Each wall is flat, endless, passes through zero and stands at right angles to its row. A trip goes straight from one point to another. Which walls does it cross, in order?
In the rows, zero is written as 128.

Walls:
(1): [157 145]
(2): [100 158]
(3): [163  96]
(4): [ 94 126]
Trips:
[107 149] to [151 135] -> 1, 4, 3, 2
[172 163] to [ 73 102] -> 2, 3, 4, 1
[167 103] to [136 171] -> 2, 3
[ 76 112] to [168 204] -> 1, 4
[134  69] to [137  85] -> none

Walls:
(1): [ 61  64 103 131 135 154 164 109 116]
(2): [125 191 152 136 139 131 134 129  94]
(3): [ 85  60  44 196 132 112 101 176 125]
(4): [114 118 142 140 108  75  64 168  92]
(5): [182  80 122  54 115 132 145 141 116]
(6): [131 119 173 158 179  74  87 186 113]
Trips:
[116 161 116 198 116 193  71 170 123] to [163 129 107  82 122 119 122 119 173] -> 6, 2, 4, 5, 3
[222 116  62 162 143 182 151 122 112] to [125 161 134 130 141  61 118 148 186] -> 6, 5, 4, 2, 3
[156 105 127 160  87 184 111 180 100] to [171 144  76 145  75 176 177  49 101] -> 6, 1, 4, 3, 2
[160  69 110  96  95 161  87  98  53] to [140 161 101 141 124 149 104 180 151] -> 1, 6, 2, 5
[108 102 145 137 168 113 111 163  83] to [132 127  66  97  93 129 105 187 113] -> 5, 2, 1, 6
[ 89  89 142  79  88 139  72  85 131] to [ 82  76 123 130 113 164 180 176 136] -> 3, 4
[118 119 146 126 152 176 132 118 176] to [108 194 132  95 101 154  93 136 141] -> 2, 1, 4

Walls:
(1): [198 125 146 135 138  82 125 136 137 112 129 124 110 112 133 116 100  92
 100 141]
(2): [114 119  87 124 145 132  52  61 111 130 138 152 144 113 160 101 180 173
 182 115]
(3): [156  33  98 126 183 122 223 105 152  82 135  66 121  76 158  89 141 104
 114 167]
(4): [169 154 110  81  97 164 192 166 161 138 159  91 126 113 126 131 135 142
 148 205]
(5): [123 183  74  68 111 114 203 125 139 121 180 121 127 144 116  87 186 134
 102  81]
Trips:
[153 156 133 230  62 141  88 112 134 139 180 114 142 153 147 139 117 172
 176 102] to [131 134 142 111  53 181  91  86 153  96 136 132 126 149 156 121 126 172
 127  89] -> 5
[136  51 117 132 122 137 104 133  60 227 159 139  82 214 174  35 174 104
 101 137] to [ 57 129 165 100 131 132 117 155 121 196 114 142 130 128 156 145 126 174
 140 122] -> 3, 5
[ 60 103  87 112  59  97 136 115 125 112 167 146 149 118 170 135  51  98
 112  82] to [175 204 138 122 144  49 146 168 186 165 117  99 176 151  85 127 112 173
 101 115] -> 1, 4
[ 87 165 131 163 161 155 166 164  98 151 107  99 138  49  67  73  69 127
 148 148] to [ 68 145 118 181 209 115  82 124 160 109 189  86 241 116 148 156 184 131
 104 163] -> 2, 4
[136 111 142 138 156 135 130 145 134 133  91 134 145 119 113  76 130  95
 135 186] to [ 78 105  91  91 125 121  98 159  84 124 194 132 126 167 134 165 185 138
 156 178] -> 2, 1, 5, 3
[176 142 116 160  92 135 196  86 167 122 187 183  59  56 150 172 157  90
 102 152] to [162 118 106 150 101 147 105 125  78 129  44  88 164 139 135  95  87  90
 192 151] -> 5, 2, 4
[153 109 123 119 122 152  63  99 124 155  85 239  69 119  88 116 130 111
 137 159] to [154  92  92 132 147  97 183 121  60 127 195  92 123 134 161 173 130 116
 140 119] -> 3, 5, 4, 2
[ 61 117 174  90 129 107 130 111 106 110  89 104  63 174  44 132 101 116
 112  78] to [104 121 105 146 121 195  99 198 135  85  84 115 137 161 158 161  81 105
 163 109] -> 5
